Rows are points. The points of each table are mixes of a few directions, plus a little noise. Count the directions of each table, and those that both share. Where both have some left over, give the other angles between the two spaces (their principal angles), to ten degrees, smallest first.

First:
[[ 40 -78  14]
 [ 12 -23   4]
 [-17  33  -6]
 [-35  68 -12]]
Second:
[[ -8  91  70]
 [ 23 -44 -43]
 [ 17  -7 -13]
 [  7   7   1]
 [-48 -58 -20]
 [  7  11   4]]
Directions: first 1, second 2, shared 0; angles 50

First (8 x 6):
[[  1  -5 -33  16  -7  -3]
 [ 25  20 -30  10  22  22]
 [ 27  26 -10   0  31  26]
 [ 20  26  41 -26  35  26]
 [-64 -53  52 -14 -64 -59]
 [ 27  29   3  -7  34  27]
 [-67 -73 -33  29 -91 -74]
 [ 32  32   7  -9  40  33]]
Second, 6 rows:
[[-67   7 -18 -14 -15  -7]
 [-16  11 -17  59 -24  -7]
 [ 49  10  77 -21   6  32]
 [-47  17  24  44 -18 -18]
 [ 91 -42 -37  -5  59 -36]
 [-11  -1 -31 -70  -6  35]]
Directions: first 2, second 4, shared 1; angles 50

First (10 x 9):
[[ 17  10   8 -42  28  18   7 -15  35]
 [-14  95 -23   6 -30 -33  26  31  17]
 [ 36  24  75 -15  50  27   2  72  -6]
 [-26  -3 -53  -7 -15   3 -12 -20  12]
 [  0  28   8  44  -4 -34  61 -39  -4]
 [-42 -45 -32  71   2  14 -13  10 -53]
 [ 17 -66  57  41 -36 -22 -44  54 -73]
 [  6  22 -18 -43   2   0  12 -38  45]
 [-49 -52 -69  17  17  51 -39  -6 -14]
 [ 57 -16  47 -74 -15 -25   4 -51  45]]
Second:
[[-20  12 -24  30   4  -7  30 -25  -2]
 [ 32 -48  91  55  46   5  35   2 -47]
 [ 15 -68   6 -50 -25  13 -76  18  -5]
 [ -3  32 -15   7 -36 -40  29 -34  13]
 [ -5  49  11  43 -40 -46  19  39 -31]
 [ 27  22  27 -80   6  28 -57  75  28]
 [-30  53 -71 -21  25  24  32 -41  55]
 [-20 -55 -25  12  21  30  -9 -32  -6]]
Directions: first 5, second 5, shared 5

First, 10 rows:
[[ 25  10 -16   0   8  17  12  14  24 -11 -26  23  33  14]
 [  6 -43 -14 -14 -19  18 -21  33  18  -1  65  28 -11 -23]
 [-36 -10  -8  -9  -5 -47   3 -52 -57 -16  -1 -47   8  -9]
 [ 10  14  12   8   5  15   0  15  19  12  -8  10 -11   7]
 [-54 -29  30  -4 -20 -34 -27 -26 -51  20  66 -47 -69 -33]
 [-14 -50 -29 -23 -21 -16 -14  -6 -22 -21  56  -2  10 -27]
 [ 52  46   6  19  23  50  18  43  66  11 -60  47  22  34]
 [ 17   5 -25  -4   7   3  14  -2   8 -20 -29  12  43  11]
 [ -2  18  29  14   5  10  -4   9  11  24  -4  -1 -34   4]
 [ -5  38  13  13  18 -14  18 -28 -14   2 -57 -24   8  21]]
Second:
[[ -6 -27  12  -6  31 -78   4  42 -35 -21 -66 -13  12  52]
 [ 16 -29   8   2  -1  19 -15  60  25  14  22  24 -25  -2]
 [-11 -44   0   8   0  -6   3  21 -26   3  21 -23 -18 -21]
 [ 31   2 -11 -34 -43  42 -68   5  32  36  -8  -3 -10  -5]
 [ -6  22   5  34  37  -4  62  -4  -1 -23 -11  16  20   7]
 [ -1  55 -25   1 -20  38   9 -95  -7   3 -18 -33  32 -26]
 [ -1  -9 -13   1 -19  26  -8 -22 -12  12  10 -29  -4 -30]
 [-10  23  -4  -3  -2  -6   7 -40  -8  -8  -2  -7  12  -2]
 [-11   7  28  -3  18 -31   6  34  31 -18  52  70 -19  27]]
Directions: first 3, second 5, shared 2; angles 90

First (9 x 20):
[[ 31 -11 -24  19 -56  16 -16 -23  17 -11 -28  33 -19 -10  -4  14 -17 -34
   -7  49]
 [ 11  -4  -8   6 -20   6  -6  -8   6  -4 -10  12  -7  -3  -2   5  -6 -12
   -2  17]
 [-52  18  41 -32  95 -26  27  39 -30  19  46 -55  31  16   7 -25  28  57
   12 -83]
 [-36  12  28 -22  65 -18  19  27 -20  13  32 -38  22  11   5 -17  19  39
    8 -57]
 [ 39 -14 -30  24 -71  20 -20 -29  22 -14 -35  41 -23 -12  -5  18 -21 -42
   -9  62]
 [ 51 -18 -40  31 -93  26 -27 -39  29 -19 -45  54 -31 -16  -7  24 -27 -56
  -12  81]
 [-30  11  23 -18  54 -15  16  23 -17  11  27 -32  18   9   4 -14  16  33
    7 -48]
 [ -3   1   2  -2   5  -2   1   2  -1   1   3  -3   2   1   0  -1   2   3
    1  -5]
 [-11   4   8  -7  19  -5   5   8  -6   4   9 -11   7   3   1  -5   6  12
    2 -17]]
Second (9 x 20):
[[-17  26 -53   6  14  -4   1  -3  -3   9  -9 -34 -40  -7  12  17 -11  21
   47 -23]
 [ 53  81 -69 -41   9  28 -29 -17   0 -16 -48   7  11  56 -47   1  15 -17
  -22 -48]
 [ 35 -21  48  19  -2  -9 -15   5  -1  -6   8  -1  11  -7 -10 -14  28 -32
   -3  19]
 [ 21 -11  12  -2  26  24  -5 -17  32 -31 -21 -43 -25 -38 -12  16  37 -39
   21 -14]
 [ -6 -39 -22 -40  -4  31  38 -30  13 -37   1  36 -26 -32  13  -9 -38   1
  -38 -41]
 [-15   1  12  -8  10  25 -13  29 -27  26 -21  58  50  33 -47  -2  -4 -24
  -38  29]
 [-19  14  38  21 -23 -34  -6  21  -2  26  23  -8  40  28  18   2  10  31
   -2  43]
 [-42  12   2  25  -1 -29   7   6  18  17  16 -64 -17 -16  40  27   6  40
   53  17]
 [ -9 -63  34  20 -29 -32  22   8 -32  11  49  50  -5 -16  35 -36 -43  19
  -19  19]]
Directions: first 1, second 6, shared 0; angles 70

First (11 x 32):
[[-37 -58 -58 -23 -17  48  21 -10  -6  23  45  18   7  -1   1  16 -31 -17
   19  24  -3 -22  15  33  18   4 -27  -4 -27   5 -17  37]
 [-27 -43 -44  -9 -28  37  10   3   3  16  35  14   1  -7  -3  23 -32 -10
   22  18   6  -9  11  13   2 -19 -18   9  -9   7 -21  24]
 [-10 -18  18 -29 -12  18  -5  15   9 -10  -7  -9  -1 -15  17  31  12   5
   12  -5   3   1  -2 -11 -13   9  -6   9   5 -22 -16 -19]
 [-32  11  -9  29   6 -17   8  28   9   8   6  11  27  -4 -18   1 -41  25
   -4  12 -27   9  11  20   5 -17   2   2  29  12 -12  -5]
 [ 24  47  13   6  17 -33  19 -10 -18 -10 -36  -3  -9  -8  22 -23   5 -22
  -17 -19  25  39 -37 -37 -36  -7   2   3  13 -10  41  -8]
 [ 89  51  65  41  -1 -39 -65 -17  14 -24 -28 -27 -44  28 -33 -28  71  15
  -15 -25  20 -14   3 -37   9 -18  48   3  -2  23   9 -21]
 [-43 -52 -51 -14 -24  42  17   7   2  21  41  18  11  -9  -2  27 -43  -7
   22  23  -4 -12  15  25   7 -12 -24   6  -9   5 -25  25]
 [-29  -1  16 -22  21  -3  14  16   0  -5 -14  -3  25  -9  17   8  -1  15
   -5   0 -27   4   0  15   2  34  -7 -10  11 -23  -4 -20]
 [-59 -70 -52 -32 -40  59  19  21   9  19  44  18  12 -23   9  54 -49  -6
   36  24   2  -7  13  17  -7 -17 -34  17  -2  -7 -39  19]
 [ 56  84  42  56  32 -72 -15  -9  -7 -15 -44 -11 -10  17 -18 -53  24   7
  -36 -22   5  25 -19 -27  -7 -15  36  -7  21  18  41 -17]
 [ 69  48  60  -3  47 -39 -23 -43 -16 -22 -42 -26 -21  31   5 -55  84  -5
  -35 -28  -2 -14 -11  -9  22  57  28 -31 -29  -8  43 -15]]
Second (11 x 32):
[[  5  -4  10  -1  18  -8   7  -6   5   0  -8  -6   6   8  -3 -12  -3   6
    9  -5  -6  -2   6  10  20  16   4  -9   8   9   2   4]
 [-18  -6   4   5 -23   9  -3  -8  -4  -1  11   7 -15 -35   7   7 -14 -15
    5  -7  27  15  -2 -36 -18 -26   7  24  -1  -4  -1  14]
 [ 18  -4  16  -4  42 -18  13  -9  10   0 -20 -14  19  29 -11 -24   2  18
   15  -6 -23 -12  14  32  45  42   5 -27  14  18   5   1]
 [  7  -1   5  -2  17  -8   4  -2   4   0  -8  -6   8  12  -4  -9   1   7
    6  -2 -10  -5   5  14  18  17   1 -11   6   7   2   1]
 [-14 -40  87   9  61 -33  37 -70  22   0 -34 -24   7 -46 -11 -68 -61   2
   79 -57  37  25  43 -38  95  47  53   4  54  60  16  71]
 [ 13  39 -86  -9 -61  32 -37  69 -21   0  34  24  -7  46  11  68  61  -3
  -79  56 -36 -24 -43  37 -95 -48 -52  -4 -54 -60 -17 -71]
 [-18   4 -16   4 -41  19 -13   9 -10   0  21  15 -19 -31  11  24  -2 -17
  -14   7  24  12 -14 -33 -46 -43  -4  27 -14 -19  -6  -1]
 [  8  21 -46  -5 -31  16 -20  37 -12  -1  17  12  -3  26   5  35  33  -1
  -41  30 -21 -14 -23  21 -50 -24 -27  -4 -28 -31  -8 -37]
 [-18  -7   7   5 -19   7  -1  -8  -3   0   8   6 -14 -35   6   3 -15 -14
    6  -8  27  16  -1 -35 -15 -23   9  24   0  -2  -1  15]
 [ 20 -11  35  -3  63 -29  22 -24  17   0 -32 -22  25  29 -15 -43  -8  23
   33 -18 -22 -10  26  34  74  62  15 -33  28  34  11  13]
 [ -4   6 -19   0 -24  11 -10  13  -7   0  12   8  -7  -4   5  18   9  -6
  -17  11   2   0 -11  -5 -29 -21  -9   9 -13 -16  -4 -11]]
Directions: first 5, second 2, shared 0; angles 30, 80

First:
[[ 27 -12  -2  54 -10   9  26  13  19 -23 -25  26 -17 -32   5   8 -25  -6
  -40  -1  31  20   2 -13   8  30  -5  -8  -8 -11  15   7]
 [-25  12  -1 -58  10  -8 -27 -13 -23  26  23 -28  14  35  -4  -7  25  11
   43  -2 -30 -18  -5  16  -7 -30   7   5   9  13 -16  -9]
 [ 42 -16 -16  41 -10  16  23  13   7 -11 -33  17 -34 -20  13  12 -27  12
  -32 -17  28  26 -10  -6   9  32   2 -24   0   3  11  -3]
 [-44  16  19 -37  10 -17 -20 -13  -4   7  34 -15  37  17 -13 -12  27 -16
   29  20 -27 -27  12   4  -8 -32  -4  27  -2  -6  -9   5]
 [ 31  -8 -26 -15  -2  14  -3   4 -20  18 -20 -12 -33  15  15   8  -8  32
    9 -28   3  15 -21  11   2   9  13 -29  12  22  -6 -17]
 [-13  10 -17 -81  12  -2 -35 -14 -40  42  16 -42  -2  52   4  -5  26  33
   59 -19 -37 -14 -19  25  -7 -31  16 -12  19  30 -23 -22]
 [ 31 -16   7  89 -14   9  40  18  37 -41 -30  44 -15 -54   2   9 -35 -22
  -65   9  45  25  11 -25  11  42 -13  -1 -16 -24  26  17]
 [-13  -3  38  95 -10 -10  38  11  57 -59   0  53  30 -66 -16  -1 -19 -59
  -67  43  36   2  36 -35   5  24 -27  37 -29 -49  29  36]
 [-30  13   3 -57  10 -10 -27 -14 -20  23  27 -27  20  32  -6  -9  26   6
   42   3 -32 -21  -1  14  -8 -32   5  10   8  10 -15  -6]
 [ -7   5  -6 -33   5  -2 -14  -5 -15  17   7 -17   1  20   1  -2  11  12
   23  -7 -15  -7  -7  10  -3 -13   6  -3   7  11  -9  -8]]
Second (8 x 32):
[[ 19  13 -10  13  13 -11  -4   3  -8   1  17   7 -17 -11  -9 -32  24  -7
  -17  -6 -10  35  -6  -5   0 -12 -10 -21  11  -9   5  -6]
 [-35  -4  17   8 -22  11 -16 -44  35  -1 -40  43  69  10 -21  25 -41  -5
   19 -19  12 -72  29 -11  15  -5  -2  78  -7  15  -5  43]
 [-17 -11  26  -5  11  -9  44  60  -3 -32  47 -56 -35 -21  32  14  19 -22
  -15  76   6  27  -5   9 -25  25   6 -41 -29 -37   8 -31]
 [-13 -11  -1  35   8  -1  16   1  18 -46 -23   6  -5  16  -4  -9  -5  13
   16 -17   6 -20   0  12   1  15   6  30 -19  21 -18  11]
 [ 12 -12  -4 -21  10   2  24  45 -23  -5  22 -53 -53   1  33  11  14  11
    0  31   1  34 -23  17 -17  20  15 -55  -8  -7  -1 -38]
 [ 41  -9 -35 -79 -19  32 -30 -12 -44  80 -27 -26 -24  31  26  41 -24  50
   26 -36  -2   4 -28  13   5  -1  23 -49  35  32  -3 -29]
 [-15  18  16  25  -5 -12 -17 -29  22   0   5  45  48 -20 -32 -19   1 -32
  -18  -1  -3 -14  26 -25  10 -22 -22  40   5 -18  11  32]
 [  8  15  -8  24   5 -10 -17 -23   6   2  -3  35  15  -6 -25 -31   9  -8
  -11 -26  -8   7   8 -13  10 -19 -14  16  12   1   2  17]]
Directions: first 2, second 4, shared 1; angles 70

First, 10 rows:
[[  4 -31  26  17 -60   8  19 -59   2 -13  16   8   1  -5 -33  -3  -2  28
   10  13  22  34  17  30 -15 -17  22  -1  28  64  -6  -3]
 [ -7  48 -42 -23  88 -12 -27  88  -4  22 -25 -11  -1   8  49   3   6 -42
  -15 -20 -35 -49 -25 -45  21  27 -33   0 -42 -95  10   4]
 [ -3  23 -21 -12  46  -7 -14  45  -3  11 -15  -4  -1   4  25   2   2 -21
   -6 -10 -18 -26 -13 -24  11  13 -16   0 -21 -49   6   1]
 [  2 -18  16  10 -34   4  11 -33   2  -8  10   6   1  -3 -19  -2  -3  15
    7   7  14  18  10  18  -9 -11  13  -1  17  37  -5  -2]
 [  1  -9   8   6 -20   3   6 -18   0  -5   5   3   0  -3 -12  -1  -2   9
    3   3   7  11   5  10  -6  -6   7   0   9  22  -2   0]
 [  1 -18  15   7 -33   4  10 -31   2  -7   9   3   0  -2 -18  -1  -2  16
    7   6  13  18   9  15  -7  -9  12   1  16  35  -4  -1]
 [  3 -17  15   9 -32   4   9 -32   1  -7   9   5  -1  -4 -18  -2  -2  14
    6   7  12  19  10  16  -8  -9  12  -1  16  34  -5  -3]
 [ -2  19 -16 -10  37  -3 -10  36  -2   9 -11  -4   0   3  20   2   1 -18
   -5  -8 -14 -19 -10 -18   8  10 -14   0 -17 -37   4   2]
 [ -2  15 -12  -8  31  -4 -10  29  -1   6  -9  -3  -1   2  16   1   1 -14
   -5  -6 -11 -17  -8 -15   7   9 -10   0 -12 -31   4   1]
 [  2 -12  10   5 -22   3   6 -22   2  -6   6   3   0  -3 -13   0  -1  13
    2   5   8  13   6  13  -6  -6   8   1  11  24  -2  -1]]
Second, 10 rows:
[[  4 -38  33  19 -72   9  23 -71   3 -17  21   9   1  -7 -40  -3  -4  34
   13  16  28  41  21  37 -18 -20  26  -1  34  77  -9  -4]
 [  3 -23  20  11 -44   5  14 -43   2 -10  13   5   0  -4 -24  -2  -2  21
    8  10  17  25  12  22 -11 -12  16   0  21  47  -5  -2]
 [ -3  25 -23 -13  49  -6 -15  48  -2  11 -14  -6  -1   4  27   2   3 -23
   -9 -11 -19 -27 -14 -25  12  14 -18   0 -23 -52   6   3]
 [  3 -25  22  13 -49   6  15 -48   2 -11  14   6   1  -4 -27  -2  -3  23
    9  11  19  27  14  25 -12 -14  18   0  23  52  -6  -3]
 [ -4  30 -27 -15  59  -7 -18  58  -3  14 -17  -7  -1   5  32   2   3 -28
  -10 -13 -23 -33 -17 -30  14  17 -21   1 -28 -63   7   3]
 [ -4  34 -30 -17  66  -8 -21  65  -3  15 -19  -8  -1   6  36   3   4 -31
  -12 -15 -26 -37 -19 -33  16  19 -24   1 -31 -71   8   4]
 [  0   1  -1  -1   2   0  -1   2   0   0  -1   0   0   0   1   0   0  -1
    0   0  -1  -1  -1  -1   0   1  -1   0  -1  -2   0   0]
 [  1  -7   6   4 -14   2   4 -14   1  -3   4   2   0  -1  -8  -1  -1   7
    2   3   5   8   4   7  -3  -4   5   0   7  15  -2  -1]
 [  0   3  -3  -2   6  -1  -2   6   0   1  -2  -1   0   1   4   0   0  -3
   -1  -1  -2  -4  -2  -3   2   2  -2   0  -3  -7   1   0]
 [  0  -2   1   1  -3   0   1  -3   0  -1   1   0   0   0  -2   0   0   1
    1   1   1   2   1   1  -1  -1   1   0   1   3   0   0]]
Directions: first 1, second 1, shared 1
